Each row is a point. Before rounding, the points of a table are all equally far from one centre. They may lie mostly on one side of it. Write the centre, to within rounding.

Points, 8 rows:
[[ 2.5 -2.4]
 [-0.9  5.6]
 [ 1.3 -2.8]
 [ 2.8  5.3]
 [ 4.9  2.5]
 [-1.2 -2.4]
 [ 2.2  5.6]
 [ 3.9  4.4]]
Centre: [0.7 1.5]

Points:
[[-4.7  2.8 -6.5]
 [ 0.4  2.6  2.4]
 [ 0.1 -1.0  2.6]
 [-3.0  6.4 -0.1]
 [-5.7  3.7 -5.8]
 [ 1.5  1.6 -3.3]
 [ 0.3 -2.3 -3.7]
 [ 1.6 -1.1 -0.6]
 [ 1.2  2.9 -3.3]
 [-5.6  6.2 -0.6]]
Centre: [-3.7  0.9 -1.2]

Points (9 x 6):
[[-2.8 -2.5  1.7 -1.7  1.9  1.9]
 [-1.2  2.4  5.2  2.7  3.3 -1.8]
 [-1.9 -0.6  6.5 -3.8 -2.2  4.1]
 [-1.5  3.7  8.9 -0.3  0.5  1.7]
 [ 4.3  1.6  3.9 -2.8 -0.1  4.2]
 [ 0.3 -1.9  6.1 -4.2  0.4  3.2]
 [-0.7  0.2  6.8 -4.2  2.3  1.5]
 [-1.8  0.0  8.9  1.5 -4.0  0.8]
 [-3.1  3.4  7.3 -0.2  0.7  3.3]]
Centre: [ 0.1  1.0  3.9 -0.2 -1.3  0.4]

Points:
[[ 0.8  2.0 -0.3  1.3 -6.6  2.4 -2.5  4.7]
 [ 5.5 -3.2  3.2  4.4 -1.5  1.6 -5.5  5.2]
 [ 4.3 -1.2 -0.2 -0.2 -0.5 -0.2 -6.1 -0.1]
 [ 4.3 -4.2 -1.1  5.6 -2.1  0.9 -7.3  0.2]
 [-0.7 -5.6 -2.3  1.0 -2.6  3.7 -1.5  0.5]
 [-5.6 -0.6 -0.7  0.7 -2.0  3.8 -1.1  1.8]
 [ 1.6  1.0  4.4  2.6 -4.9  3.5 -1.9  5.6]
 [ 2.4 -6.6  1.5  4.5  1.0  3.0 -1.0  4.2]
 [-2.6  3.0 -1.6  4.5 -0.7  3.8 -6.3  5.2]
 [-0.7 -1.5  3.0 -0.5 -3.1  4.3  0.2  3.6]
 [-4.1  2.0  1.7  4.0 -0.2  1.2 -8.6  4.9]]
Centre: [-0.7 -1.4  0.9  4.1 -1.6 -0.1 -3.4  2.6]

Points (17 x 11):
[[  3.3   2.3  -4.8   2.1  -2.0   0.3   0.3  -3.4  -0.9  -1.7   0.2]
 [  1.2  -0.4   2.7   6.1   1.8  -2.7  -0.7  -4.0   2.3   1.7  -5.3]
 [  0.2  -1.2  -4.2   6.1  -9.2  -1.7   3.0  -0.5   1.1  -0.5  -0.2]
 [  0.0  -0.8   2.0   7.8  -8.6  -2.0   1.0  -0.7  -1.7  -1.6   5.0]
 [ -1.0   2.1  -1.0   7.7 -10.5   0.3  -0.1   1.5   0.7   1.6   2.0]
 [ -1.9  -1.1   2.4   6.3  -3.0   1.6   3.8   0.4   1.6   7.5  -2.6]
 [ -1.0   3.5   3.4   0.7  -8.1   0.4  -0.4  -0.9   4.9   0.2   2.2]
 [ -4.6   1.8  -1.1   4.3  -8.2   2.9   1.7  -3.8  -2.3  -1.5  -1.3]
 [  2.0   0.7   3.0  -0.4  -6.1   1.1   1.4   1.5   2.8  -0.7   3.3]
 [ -0.5   3.8   4.8   3.7  -9.7  -1.8   0.8  -3.5   0.8   1.0   3.8]
 [ -4.0   4.0  -1.2   2.8  -6.0  -0.1   2.5   1.6  -1.1   4.0   4.3]
 [ -2.9  -0.6  -1.0   3.1  -8.2  -0.7   5.2   2.8   1.7   0.0   0.7]
 [ -2.4   0.2  -1.2  -0.2  -5.9  -3.3  -2.2  -5.3  -1.9  -2.1  -2.3]
 [  0.6   3.1  -1.4   2.8  -9.5   1.9   2.5   1.2   3.2   1.0  -1.0]
 [  2.1  -0.3  -0.3   3.6  -7.8  -2.7  -0.7  -1.7   4.2  -2.9   2.9]
 [ -3.1   1.3   2.5   4.6  -8.3   3.6   1.7  -1.6  -0.5  -3.7  -2.2]
 [  1.1   1.2   0.7   0.1  -4.8   1.9   5.0   1.6  -0.4  -3.1  -0.9]]
Centre: [-0.5  0.9  1.4  4.4 -3.9 -1.3  0.4 -1.2 -0.3  1.2 -0.6]

Points:
[[-1.0 -5.8 -2.1 -3.2  7.7  2.1 -3.9 -1.2 -7.2 -2.6  5.6 -1.7]
 [-4.2 -1.7  3.7 -4.4  1.6  5.0 -0.9 -3.4 -5.8 -1.3  2.8  0.7]
 [-1.9 -0.9 -2.0 -2.5  7.1  0.2 -2.2 -3.2 -7.5 -3.3 -0.9 -0.5]
 [-2.5 -1.4 -3.2 -1.0  5.3 -2.8  1.8 -1.3 -5.1 -5.0  4.4 -0.7]
 [-1.0 -2.4  2.8 -2.6  0.3  1.9 -0.2 -3.3 -9.5 -1.3  3.1  0.2]
 [ 0.4 -7.2 -3.5 -3.4  2.2  2.3 -0.5 -4.2 -7.4 -2.0  0.6  0.5]
 [ 0.0 -3.8  2.4 -0.3  4.4  2.1 -0.4 -4.1 -7.3 -3.5  6.6 -2.6]
 [-1.0 -1.9  0.1 -2.5  2.1  0.9  1.3 -4.0 -6.8 -0.5 -1.9  3.0]
 [ 1.1 -2.7  1.0  0.6  3.1  0.4  0.5 -1.7 -9.0  1.2  1.0 -0.3]
 [ 3.1  0.8  0.6 -3.4  4.3  1.2  0.2 -3.4 -5.1  0.2  4.9 -1.1]
 [-0.9 -3.4 -2.6  0.6  1.7 -0.5  0.4 -6.6 -5.3 -1.0 -1.3  4.2]
 [-2.1 -3.0 -1.5 -2.8 -0.2  2.0  0.3 -6.2 -2.7 -0.2 -2.1 -1.8]
 [-2.4 -7.2  4.1 -0.2  3.4  0.9  0.1 -2.0 -7.7 -2.0  2.3  0.1]
 [-1.3 -1.1  2.0 -1.7  6.5  0.7  1.6 -3.1 -6.1  0.4  3.8  0.1]
 [ 2.7 -3.7 -2.7  1.2  2.7  3.2 -1.7 -3.3 -9.6 -0.2  3.3  0.5]
 [ 0.5 -1.7 -2.8 -4.2  2.2  3.5  0.0 -1.8 -7.1 -5.4  1.4  4.2]
 [-4.2 -3.8 -4.1 -4.3  4.9  0.1 -1.5 -2.7 -4.5  3.0  4.7  1.5]]
Centre: [-0.9 -3.0 -0.6 -0.2  1.7  0.9 -4.1 -1.3 -2.2 -2.2  2.9  1.0]

Points, 23 rows:
[[ 1.8 -0.9 -1.5 -2.6  1.3 -4.5 -0.7  7.3 -1.7 -0.1  3.8 -2.7 -4.3  4.0
  -1.0 -3.5  1.2  2.1]
 [-1.3 -1.0 -2.0 -4.3  1.7 -4.8  4.1  3.9  1.5 -0.8  6.7  1.4 -4.3  0.8
   4.4 -2.1  2.8  4.0]
 [-3.0  2.0  0.9 -6.4 -5.3 -6.9  2.1  0.8  3.2  2.8  2.0 -2.4  2.0  2.9
   2.6 -5.8  4.1  3.2]
 [ 1.9 -0.6 -0.9  2.8 -1.7 -1.6  2.5  5.6 -2.6 -2.2  5.5 -2.5  3.2  2.3
  -0.8 -2.0 -0.4  3.3]
 [ 2.7  4.5 -0.3  0.8  5.5 -1.1 -1.0  6.4  4.6  2.5 -1.7 -0.9 -5.4 -1.0
  -1.0  0.8 -0.3  1.3]
 [ 3.3  3.8  0.8 -1.0 -2.2 -4.1  3.3 12.6  0.3  2.2  0.7 -1.4 -5.0 -0.4
   1.4 -5.4  1.3 -1.4]
 [ 6.1 -0.2  0.2  3.6 -1.8 -5.0  2.8  3.4 -5.9  2.9  5.2  0.1 -0.3  0.2
  -0.4 -3.2  1.6  3.0]
 [-1.0  1.6  2.9 -1.0 -2.1 -7.7  1.9  7.9  3.5 -1.4  1.0 -0.2 -3.9 -6.9
  -2.7 -0.1 -0.9  1.2]
 [-1.8 -0.5  3.0 -0.2 -0.7 -5.8  4.9  2.0  3.2  4.0  4.8 -0.2 -0.3 -1.2
  -5.4 -2.9 -2.8  2.2]
 [-3.3  5.8 -2.6 -0.7 -1.9 -5.8  4.2  7.4  1.5  5.1 -0.2  1.2 -0.2 -0.9
  -3.9  0.1 -0.2  3.3]
 [ 0.9  2.3  0.1 -1.3  2.5 -1.0 -0.6  7.2 -8.3 -1.2  2.8  0.4  0.1  0.5
  -1.6 -2.3 -0.4  2.6]
 [ 1.4  6.4 -4.2  0.9 -0.4 -2.8 -3.8  6.6 -3.2  3.5 -1.4  1.3 -1.8 -1.4
   3.7 -0.3  1.5  8.6]
 [-1.0  5.6  1.3  0.4 -1.0 -2.5  0.2  8.5 -2.3 -0.9  3.6 -0.8  0.1  0.0
  -4.7 -1.9  4.2 -0.8]
 [-6.1 -0.1  2.2 -3.9  0.7 -2.0  3.6  8.5 -0.9  4.4  3.7 -2.1  1.8 -2.9
   0.1 -5.8  4.1  1.3]
 [-1.1  3.3  1.6 -4.4 -4.4 -3.0  2.1  6.0 -3.8 -1.7  3.9  0.6 -4.0  4.5
   1.0 -8.9  1.0 -0.4]
 [-2.3  2.3 -3.3  2.1 -5.6 -1.9  0.5  9.9 -4.2  0.3  0.6 -1.3 -0.9 -0.6
   0.7 -4.1 -3.6 -2.1]
 [ 1.6  6.4  0.7 -1.0 -4.2 -4.8 -1.0  3.5 -7.2  4.9  2.7 -2.8 -7.4 -0.2
  -0.7 -4.7 -1.8  4.3]
 [ 2.9  2.3 -5.4 -0.9  0.2 -1.2 -2.9  6.2 -2.7  0.1  2.8 -3.3 -7.0 -1.5
   3.5 -6.9  2.7  3.9]
 [ 3.7  4.3  1.4 -5.9 -4.9 -1.4 -1.0  4.1 -0.6 -3.4  2.3 -3.9  0.0 -2.7
  -2.7 -3.2 -0.5  1.0]
 [-0.6  3.6 -3.7  0.0 -1.1 -3.4  2.7  7.7  1.8  2.5  4.1  0.5 -2.9  1.6
  -2.5  1.3  0.6  0.9]
 [ 2.7  1.3 -0.1 -1.1  4.4 -2.6  5.8  3.9  0.3  2.5  1.4 -7.1 -5.7 -0.2
  -1.3 -1.7  1.3 -0.1]
 [-1.6 -0.6 -2.5  5.0 -3.3 -0.7  0.2  0.9 -0.4 -1.9  3.1  3.5 -0.2  5.0
   2.7 -3.0 -2.2 -0.5]
 [ 1.5  2.6  4.6  0.9 -7.5 -4.4  0.0  5.4 -0.1  5.4  4.4  1.2 -5.8 -2.4
  -2.7 -5.7  0.2  0.0]]
Centre: [-1.1  3.1  1.8  0.5 -1.1 -2.4  1.5  2.1 -0.4  1.3 -0.7 -0.6 -1.9 -2.1
  3.0 -4.3  0.3  2.4]

Points (27 x 20):
[[  3.1   2.9   2.6  -5.7   0.0   1.3  -2.7   0.0   1.0  -2.3  -3.8   1.6
    3.4  -3.8   2.7   0.3   0.4   0.9  -2.5  -4.5]
 [  9.2   4.0  -2.1  -3.3   6.3   1.6  -3.0   0.8  -2.4  -1.0   0.6   4.3
    2.4  -5.1   3.3  -4.8  -0.5  -0.6  -3.4  -4.4]
 [  6.4  -0.2   1.4  -9.3   1.6   0.9   0.4   3.7  -3.8   3.0  -0.2   2.1
    4.9 -10.6  -1.7   1.0  -0.4  -4.2   1.0   0.1]
 [  5.8   1.6  -0.2  -8.8  -2.3   0.5   0.5   1.0  -2.9  -0.9  -2.1   3.5
    3.5  -3.3   2.1  -5.0  -3.1  -2.3   2.6   0.5]
 [  3.1   3.1   0.0  -4.7   3.9   4.5  -1.4   1.5  -4.5  -0.3  -3.4   6.0
   -0.8  -3.8  -4.2  -1.4  -2.2  -3.7  -5.8  -2.0]
 [  2.1   2.2   1.5  -1.8   4.8   1.4   0.0   5.6  -1.3   0.9  -6.5   1.4
    7.8  -5.6   2.1  -3.5  -2.1  -3.7  -1.3  -3.7]
 [  4.0   3.1   0.9  -2.6   4.1   2.9   1.4  -3.9  -0.8   6.6  -2.2   3.3
    4.6  -5.3  -2.0  -1.2   5.9  -6.0  -0.3  -3.1]
 [  1.3  -2.3  -6.4  -0.9   2.6   2.5  -1.4   4.5  -1.1   0.2  -3.4   3.1
    2.1  -1.7  -2.1  -1.1   1.7  -2.6   0.1  -0.3]
 [  5.2   1.5  -3.1  -4.5   2.7   3.0  -2.5   0.0   1.6  -0.3  -2.9   1.8
    4.9  -7.5  -0.3   4.9   0.3  -1.7  -5.0   0.4]
 [  1.7  -3.5  -2.8  -7.7   4.4   3.6   3.6  -1.0  -3.1   1.0  -1.1  -0.6
    3.7  -4.5   2.1  -3.8   6.2  -0.3  -4.8   1.0]
 [  2.2  -1.2  -1.6  -4.1   2.9  -1.0  -1.6   4.1  -6.3   1.9  -7.4   2.5
    4.5  -2.5  -2.7   2.1  -2.2   0.1  -2.1  -4.2]
 [  6.0   3.5  -2.1  -5.1   3.1   3.5   3.6   2.3  -0.1  -4.4  -2.2  -2.0
    4.9  -3.2  -1.6  -4.7  -0.6   0.7  -2.1  -2.9]
 [  2.5  -0.7   2.6  -1.4   0.8   1.1  -2.4   3.1  -1.6  -1.2   0.4   2.5
    0.0  -6.3  -1.9   3.8   5.0  -2.5   1.3  -3.9]
 [  9.2   2.4  -0.2  -4.2   8.1   0.7  -0.4  -0.4  -2.3  -3.8   1.2   4.5
    1.1  -4.2  -0.2   2.5   3.0  -2.2  -4.7   3.4]
 [  6.0   0.0   3.0  -8.1   1.6  -3.1   1.4   2.3  -1.9  -3.9  -4.7  -4.1
    5.1  -3.4  -0.8  -0.1  -1.1  -4.0  -2.5  -2.4]
 [  5.6  -3.4  -3.5  -4.6   3.8   2.5   1.5   0.1  -3.7   2.0  -5.9   2.0
    5.6  -4.3  -2.5  -3.3   1.9  -0.4   1.6  -3.6]
 [  5.3   4.2  -5.9   1.6   2.7   1.1   1.6   2.0  -3.5   0.1  -4.7   2.6
    2.5   1.3  -1.7  -3.0   0.8   2.2   1.5   3.2]
 [  3.9   0.8  -5.2  -1.4   1.4   1.0  -1.3   5.9  -3.7  -4.1  -4.2   4.5
    5.9  -1.3   1.5   0.8   3.7  -0.1  -1.2  -0.8]
 [  6.8   4.0  -1.0  -6.9   8.0  -3.5   0.1   1.4  -6.8   0.0  -4.4   1.4
    0.4  -6.4   1.7   3.3   0.8  -4.4  -3.4   1.3]
 [  8.3   1.8  -2.3  -5.2   2.9   2.7  -0.5   4.1  -2.5  -2.1  -5.1  -0.7
    4.5  -2.8  -0.8  -5.5  -3.7  -4.0   2.0  -1.0]
 [  2.6  -3.0   1.9  -1.2   3.9  -2.9  -0.1  -0.3  -2.8  -7.1  -2.0   1.3
    4.4  -6.2   4.9  -1.4  -0.1  -2.2  -2.1  -2.5]
 [  4.8  -0.4   2.4  -1.0   5.2  -2.9   1.7   0.0   0.2  -2.0  -2.9   4.6
    3.7  -0.7   0.0  -1.5  -0.4  -2.2   3.0  -1.6]
 [  3.5  -3.4  -1.7  -5.4   2.8  -2.7   2.5   1.0  -2.7   2.5  -0.7  -1.2
    3.3  -4.5   0.9   0.2   5.0   4.8   1.7   1.3]
 [  6.4  -1.2  -2.5  -3.1  -2.2  -1.4   0.2   1.7  -2.3  -2.8  -4.6  -1.2
    3.6  -9.0   1.3   0.5   1.6   2.6  -0.9  -1.8]
 [  0.2   7.0   1.0  -3.7   4.4   3.1  -2.2   1.1  -0.8  -1.4   0.3   5.1
    1.6  -2.6  -1.7   3.9   2.9  -2.6  -2.5  -0.1]
 [  5.8  -0.7  -1.8  -1.8   4.5   4.5   6.0   1.1  -3.5  -2.1  -2.7   2.2
    5.1  -2.0  -1.7  -3.6  -0.5  -4.3   1.8  -4.4]
 [  4.0  -2.8   2.7   2.8   0.8   0.7  -2.4  -3.5  -3.9   0.9  -5.8   4.3
    6.6  -2.3   1.3   2.2  -0.4  -4.0   2.2  -2.6]]
Centre: [ 4.4  1.9  0.8 -1.0  1.8  0.8 -0.7  0.1 -6.9  1.3  0.5 -1.1  4.8 -3.3
  0.1 -1.3  1.0 -2.6 -2.6  1.5]
